Each row is a point. Each copy is the shape, with its points in the same order, turned, moved and blurred by noise. Is it also mirrored, or only turned?
In the rows, zero is written as 128.

Shape (8 x 2):
[[ 99 124]
 [194 117]
 [167  96]
 [ 95 154]
 [152 181]
 [ 84  99]
 [108  98]
 [161 146]]
Copy 1, 8 rows:
[[ 92 138]
 [133  56]
 [109  76]
 [122 160]
 [177 122]
 [ 71 140]
 [ 73 119]
 [142 105]]
Copy 1 is: only turned
Copy 2:
[[107 158]
 [115  68]
 [ 92  90]
 [135 170]
 [172 121]
 [ 75 171]
 [ 82 144]
 [142 105]]
Copy 2 is: only turned
Copy 3 (8 x 2):
[[103 120]
 [191 155]
 [160 162]
 [106  90]
 [170  80]
 [ 80 137]
 [103 151]
 [170 119]]
Copy 3 is: mirrored
Copy 4 (8 x 2):
[[109 105]
 [178 166]
 [141 175]
 [131  83]
 [185  93]
 [ 88 110]
 [109 140]
 [179 132]]
Copy 4 is: mirrored

Shape, 7 rows:
[[161 148 110 173]
 [137 123 145  99]
 [114 118 183 152]
 [111 115 148 166]
 [ 76 143 118  80]
 [177 195  89 188]
 [123  95 147 164]]
Copy 1 (7 x 4):
[[ 87 137  93  94]
 [129 130 159 140]
 [ 93  73 136 165]
 [ 97  93 100 158]
 [142 175 141 200]
 [ 49 171  77  79]
 [111  80 106 145]]
Copy 1 is: mirrored
Copy 2:
[[ 94  84 100 146]
 [152 153 110 144]
 [127 131 168 176]
 [115 116 161 148]
 [114 202 124 110]
 [ 55  71  69 154]
 [132 105 161 141]]
Copy 2 is: only turned
Copy 3, 7 rows:
[[172 169 147 155]
 [141 113 113  98]
 [101 120 161 121]
 [108 141 147 147]
 [102 156  73  79]
 [203 213 159 147]
 [115 123 140 155]]
Copy 3 is: only turned

Shape:
[[176 132  94 151 165  69]
 [ 91 128 153 176 168 103]
 [171  70 105 138  72 148]
 [125 128  77 125 173 119]
 [ 65 131 148 117 118  71]
 [142 143 137 117  81 125]
 [111  69 141  98 131 115]
 [ 83 127 134  94 165 135]
 [ 96  71 134 102  94 178]
 [168 146 153 176  72 113]
 [149 159 108 190  88 138]]
Copy 1:
[[110 113  79 113  41 137]
 [ 79 147 136 144 109 155]
 [222  97 138 124  90 165]
 [112  79  91 149 100 115]
 [ 74  88 176  93 127 154]
 [162 111 136  75 128 130]
 [132  73 136 125 129 198]
 [ 90  78 111 133 165 143]
 [179  78 152 139 175 174]
 [168 164 140  78  91 141]
 [166 161 141 107  94  98]]
Copy 1 is: mirrored
Copy 2:
[[186 123 173 161 102  87]
 [103 163 125 147 115  58]
 [124 101 108 161 122 201]
 [182 137 118 105 100 109]
 [ 95 115 142  96 174  79]
 [124 147 160 132 167 165]
 [ 86 100 135  99  99 140]
 [112 161 128  64 115 107]
 [ 83 128  91  93 124 189]
 [122 148 163 197 168 160]
 [160 170 120 197 167 147]]
Copy 2 is: mirrored
Copy 3 (11 x 6):
[[105 148 100 162 128  51]
 [ 62 147 167 156 119 142]
 [179 153  88  74  90 127]
 [104 175 166 129 152  73]
 [ 43  91 152  86 137 127]
 [130 112  96 103 146 146]
 [126 117 176  78  93 114]
 [106 128 196 103 152 124]
 [152 144 162  44 107 167]
 [119 118  58 143 116 160]
 [124 175  71 135 148 146]]
Copy 3 is: mirrored

Shape, 12 rows:
[[128 148 135  60 142 181  97  95 118]
 [152  91 115 142 130 227 145 121 141]
 [143 139  86 147 132 139 135 115 126]
 [140 145 114 111 165 109 144 134 144]
 [135 144  99  14 168 184 153 138  56]
 [154  41 176 140  17 110 151 113 136]
 [156 148 141 133 160 139  42 115 112]
 [140 148 156 146 107 158 140 142 132]
 [112 134 141 142  94 131 132  98 134]
 [168 151 136 140 158 115 150  93 136]
 [113 113 148 124 167 121 150 113  82]
 [157 151 126 133 144 143 140 103  94]]
Copy 1, 12 rows:
[[155  81  85 181 162 136 105 122 158]
 [122 154 120 167 185 226  98 130 115]
 [147 143 135 114 174 148 150 138 121]
 [112 116 137 135 142 131 173 124 147]
 [139  27  38 166 154 162 165 138 102]
 [104 167 190 162 112 121  48 108  32]
 [137 146 113 172 204  86 124 163 172]
 [132 178 108 146 131 144 121 117 125]
 [140 155 135 114 141 124 101  98 118]
 [140 152 143 151 165 126 178  93 129]
 [ 91 116  98 133 178 112 145  95 109]
 [152 142 103 142 179 126 159 109 112]]
Copy 1 is: mirrored
Copy 2 (12 x 9):
[[ 99  74 193 107 132 153 110 112 119]
 [115 118 129  98  61 185 157  77  99]
 [123 120 101 129 109 151 125 112 161]
 [107 104  96 114 129 127 117 161 135]
 [117   7 153 139 101 166  59 138  83]
 [130 107 130 153  68  28 229  60 133]
 [153 101 172 101 168 169 160 142 169]
 [109 129 143 144  79 138 164 146 138]
 [ 98 132 139 155 116 114 154 102 149]
 [ 80  95  99 114 120 144 160 144 167]
 [102  75 107 168 145 148 158 135 112]
 [102  80 123 141 109 166 146 131 162]]
Copy 2 is: mirrored

Shape (14 x 11):
[[135 111 151 141 136 134 158 112 121 161 102]
 [ 95 153 124 141 150 134 148 117 104 101 128]
 [140 105 152 130 153 124 139 138 149 157 120]
 [131 127 131 141 142 134 156 122 102 157 145]
 [128 115   7 111 154 128 158 129 106 146 118]
 [149 150 126 123 136 143 149 132 106 136  98]
 [ 77 103 148 142 140 115 118 129 115  24 128]
 [136 110 105  67 139 119 159 115 130 105 138]
 [ 58 150 137 138 101 133  94 119 136 154  78]
 [125 146 112 105  38 127 143 130 137 122 103]
 [133 105 129  69  66 100 123 193 121 163  98]
 [136 103 144 136 154 147 118 158 142 155 134]
 [141 125 152 141 164  96 145 138 139 134 131]
 [151 107 143 135 131 123  84 128 108 138 134]]
Copy 1 (14 x 11):
[[160 117 144 117 163 108 128 118 102 164 111]
 [171  87 126 112 150 125 137 107 133  86 122]
 [146 115 133 126 149 126 112 150 116 166 122]
 [153  90 139 103 136 135 125 108  95 141 110]
 [171 153  68  62 102 156 107  79 134 122  75]
 [169 121 115  89 144 115 135 128  93 126 136]
 [164  90 152 161 121  78 126 125 189  57 128]
 [158 117 107  89 102 111 147 113 169 152 138]
 [137 154 161 121 214 138 106  97 134  98 155]
 [150 185 152 115 125 127 164  82 113 120 178]
 [119 201 180  71 110 118 120 147 122 146 158]
 [150 106 142 126 133 137  81 152 111 153 130]
 [134  98 125 135 140 127 138 159 121 142 109]
 [113 107 128 126 129  98  84 121 106 130 141]]
Copy 1 is: only turned
Copy 2 (14 x 11):
[[147 131 120 137  88 126 128 129 156 121  87]
 [129 121 113 113 136 129  70 146 119 125 112]
 [145 149 119 137  87 118 147 125 138 132 125]
 [152 136 118 141 126 105 119 155 145 131  97]
 [114 180 203 148 171  81  88 101 122 128  82]
 [137 123 144 154 111 141 112 146 115 134  87]
 [113 110  73  57 117 122  65 102  87 170 128]
 [147 120 174  97 146 122 126 108 124 163 122]
 [ 68 103  88 171 115 148  95 104 159 111 125]
 [118  61 122 166 155 136 141  79 110 129  88]
 [134 119 120 202 141 150 164  68 128 195 109]
 [130 149 112 153  85  95 140 137 127 147 135]
 [154 164 104 116 110 135 139 138 121 126 123]
 [ 95 141 102 132 110 113 153 149 124 169  99]]
Copy 2 is: only turned

Shape (16 x 12):
[[148  82 127 119 172 166 144 126  90 127  81 101]
 [108 174  63 182  83 162 110  88 137 167  91 160]
 [ 89  97 156 155 134 115  94 110 127 120  71 154]
 [173 169 112 126  93 174 171 133  66  96 136 139]
 [118  78  91  64  88 127 200 128 119  92 180 108]
 [177 110 161 156 141 113 189 123  99 124 115  89]
 [102 118 180  93 185 166 190  93 149 110 137 135]
 [176 184 132 104 126  85 114 126 123  54 135 106]
 [121  76 137  72 131 134  91 141 135 176 102  73]
 [108 135 161 139 115 104 122 163 117  68 174 168]
 [132 127 166  64 140 117 204 128  41 150 107 111]
 [ 97  79  87 178 195  71  92 145  85 116 170  91]
 [ 99 193  88 134 158  73  96 128 139 127 161 112]
 [145  81 119 145 122 109 174 189 124  77 131 175]
 [120 128 131  78 122  68 153 177 130 109 122 109]
 [147 141  98  99 105 123 108  89  98 171 133 161]]
Copy 1 (16 x 12):
[[145 138 108  76 123  79 150 171 153 173 120 173]
 [ 67 147 175 135 145  87 107 120 159  69  68 105]
 [158 117 171 105  96  84 124 187 126 118 112 103]
 [ 68 135  80 159 174 109  96 118 104 135 116 187]
 [106 106  43  88 132 171  71 135 104 153 165 102]
 [160 138 133 142 159 118 124 142 140 222 117 162]
 [212 117  96  89 158 155 134 177 100 120 100 154]
 [ 90 126 144 169  72 178 126 135  90 161 136 178]
 [151 180 149  38  82  95 133 121 118 136 170 134]
 [141  87 102 197 111 120 113 144  79 127 152 121]
 [142 122 109  70 153 110 117 106  60 211 103 170]
 [110 131  84 129  83 111 225 149 133 186 155  71]
 [100 144 140 148  76 170 176  95 118 105 117  94]
 [145  58  67 163 111  97  84 145 152 162 154 113]
 [153 117 110 118  64 141  93 100  98 172 133 120]
 [ 78 122 169  79 157 115 120  94 120 108 132 124]]
Copy 1 is: mirrored
Copy 2 (16 x 12):
[[103 162 176 128 127  91 102 163 158 115 137  87]
 [149  84 133  91  79  42 104  73  81 177 171 116]
 [164 145 142 134 118 102 112 162 132 169 210 137]
 [102  87 155 112 111 127  53  99  87  75 128 105]
 [ 80 146  69 145  99 129 108 109 149  64  97 166]
 [145 122 148 194 130 105 106 149 133  76 137  68]
 [147 129  88  97 103 139 105 219 157 118 114  97]
 [177 134 157 141 166 174 106  98  76 102 107 136]
 [110 144 159 118 138 108 195 121 196 129 154 133]
 [141 142  95 141 116 190  95 127  77 108 197 133]
 [ 71  74 160 172 127 125 117 200 133  83 112 129]
 [ 92 210  98 174 187 109 151 125  75 157 178  83]
 [145 136 103 122 153 132 172 106  40 167 132 121]
 [116 180 124 179  57 161  81 124 104 100 167 118]
 [129 147 134 169 108 161 166 139 100  94 129 161]
 [ 98  71 136 131 125 119 110  89 131 176 136 130]]
Copy 2 is: mirrored

Shape:
[[ 55 152  69 174  90 123 126 189 116  97  56 142]
 [ 87  79 123 108  90  57 120 173 200  99 153 104]
 [120 141 116  90 131 167 135 160  80 136  64 167]
 [108 115 155 142 123 139 105 133 162  98 123 149]
 [128 151 150 152 193 164 111 125 130 118 138 174]
 [103 148 114  91  94 138 187 152 171 119 102 132]
 [134 129 112  73 123 123 160 118 126 143  51 112]
 [131 133 125 147 113  49  50 147 112 113 157 135]
 [156 135 113  66 130 165  88  63 186 104 119 105]
 [ 76  69  97 157 120 141  86 113 142 102 130  91]
 [122  84 111 147 139 160 114 121 125 198 120 137]
 [183 133 119 137 181 101 190 119 170 147 137 142]
 [210 133  62 147  68 118 198 109 109 115 140 168]
 [100 104  84 166 136 117 166 155  99 195 133 118]
 [126  87 112 101 106  54 120 143 149 126  62 113]
 [123 111  87  77 123 104 173 123 135  57 121 181]
 [ 75  86 134 156 116 132 110 179 121 110 135  77]
 [130 135 146 157 109  69 105  89 119 108 164 156]]
Copy 1:
[[ 97 137 156 157 112 207  79  35  64  79 143 116]
 [105 109 110 159 156  64  56 105 103  96 205 121]
 [145 131 147 181  66 166 151  83 104 134  96 151]
 [ 87 115 156 131 125 126 127 121 138  95 148 140]
 [ 90 113 152  86  83 151 125 151 146 117  89 158]
 [112 105  89 172  90 133 112  54 139 114 163 166]
 [147 119 101 182  84 108 139  48 140 124  99 106]
 [127 140 144  76 145  87 117 129  42 102 140  99]
 [168 106 122 123 135  77 157  94 195  62 105 155]
 [115 112 146 147 202 139  86 117 133  83 113 113]
 [141 150 139 129 148 155 115 118 160 177 106 119]
 [110 130  45  99  57 113 109 128 169 134 120 113]
 [134 185   7 123 105 172 178 103 112  97 149 124]
 [125 131  87 128 139 176  74  97 107 189 110 109]
 [129 145 121 178 117  78  98  74 109 106 139  68]
 [104 151  69 189  87 108 119 119 103  64 120 170]
 [110  69 146 154 169 153  82 118  94 122 143 107]
 [ 77 147 107  82 148  88 148 123  83 105 119 124]]
Copy 1 is: only turned
Copy 2 (18 x 12):
[[110  89  65  75 109 201 126  97 114  87 118  41]
 [ 86 202  84  29 111 128 133  86 163 153 124 110]
 [166  90 111 178 135 163 109  77 119 112  91  86]
 [123 150 100 107  65 131 102 103 124 105 106 138]
 [173 132  97 155  59 147 143 145 110  86 101 166]
 [105 142 158 120 110 152 147  96 153 132 131  68]
 [120 112 134 151 144 127 112 124 145 155  62  75]
 [167 152  48  42 129  94 115 129  85 107 108 131]
 [134 189 180 118  96 149  98 143  96 145  34 142]
 [ 77 147  66  82 114 194  97 123  90 137  84 154]
 [120 152  84 171 148 174  90 143 134 122 117 157]
 [111 160 124 155 118  91 190 185 154 102 102 129]
 [ 73 154 137 151 180  88 168 132  55  61 122  79]
 [108 123  67 136 177 171 143 149 134 128 154 132]
 [101 147  75  87 146 109  99 118 156 155  65  69]
 [105 168 109 135 102 120 184  70  82 144  89  72]
 [ 96 110  71  62 116 176 115  87 141 128 119 165]
 [131 144  76  89  98  78 120 151  64 127 130 136]]
Copy 2 is: only turned
Copy 3:
[[177 118  98 136 124  95 158 236  93 163 139 144]
 [153 112  68 203 149  64  96 126 107  85  93  82]
 [131 145 110  65 127 140 135 140  86 186 112 154]
 [166 138 110 142 123 151 145 125 106  87 108 115]
 [126 121 138 118 146 208 179 114 134 117 119 128]
 [104 132 101 123 128  78 134 131  64 104 135 155]
 [ 90 181 105 104 115 108  86 139  99 146 104 169]
 [182 136 151 184 147 107 141 128 174 150  68  78]
 [139 151 161 113 142 140  65  93 130  56  95 182]
 [196 120  86 167 114 144  85 147 158 103 143 136]
 [147 141 112 168 113 184 101  94 109 174 149 152]
 [ 45 130 115 183 128 150 159  91 127 120  89 169]
 [125 132 121 162  85  68 192  81 135 158  84 236]
 [111 120  90 186 109 131 130 124 128 204 171 143]
 [128 176  81 171 129  91  82 158 111 142  60 127]
 [132 136  59 108 172  82 161 114 129 107  78 182]
 [166  97  80 151  87 126 103 150 136 128 143  79]
 [162 176 136 178 136 113 178 100 176 117 100 114]]
Copy 3 is: only turned
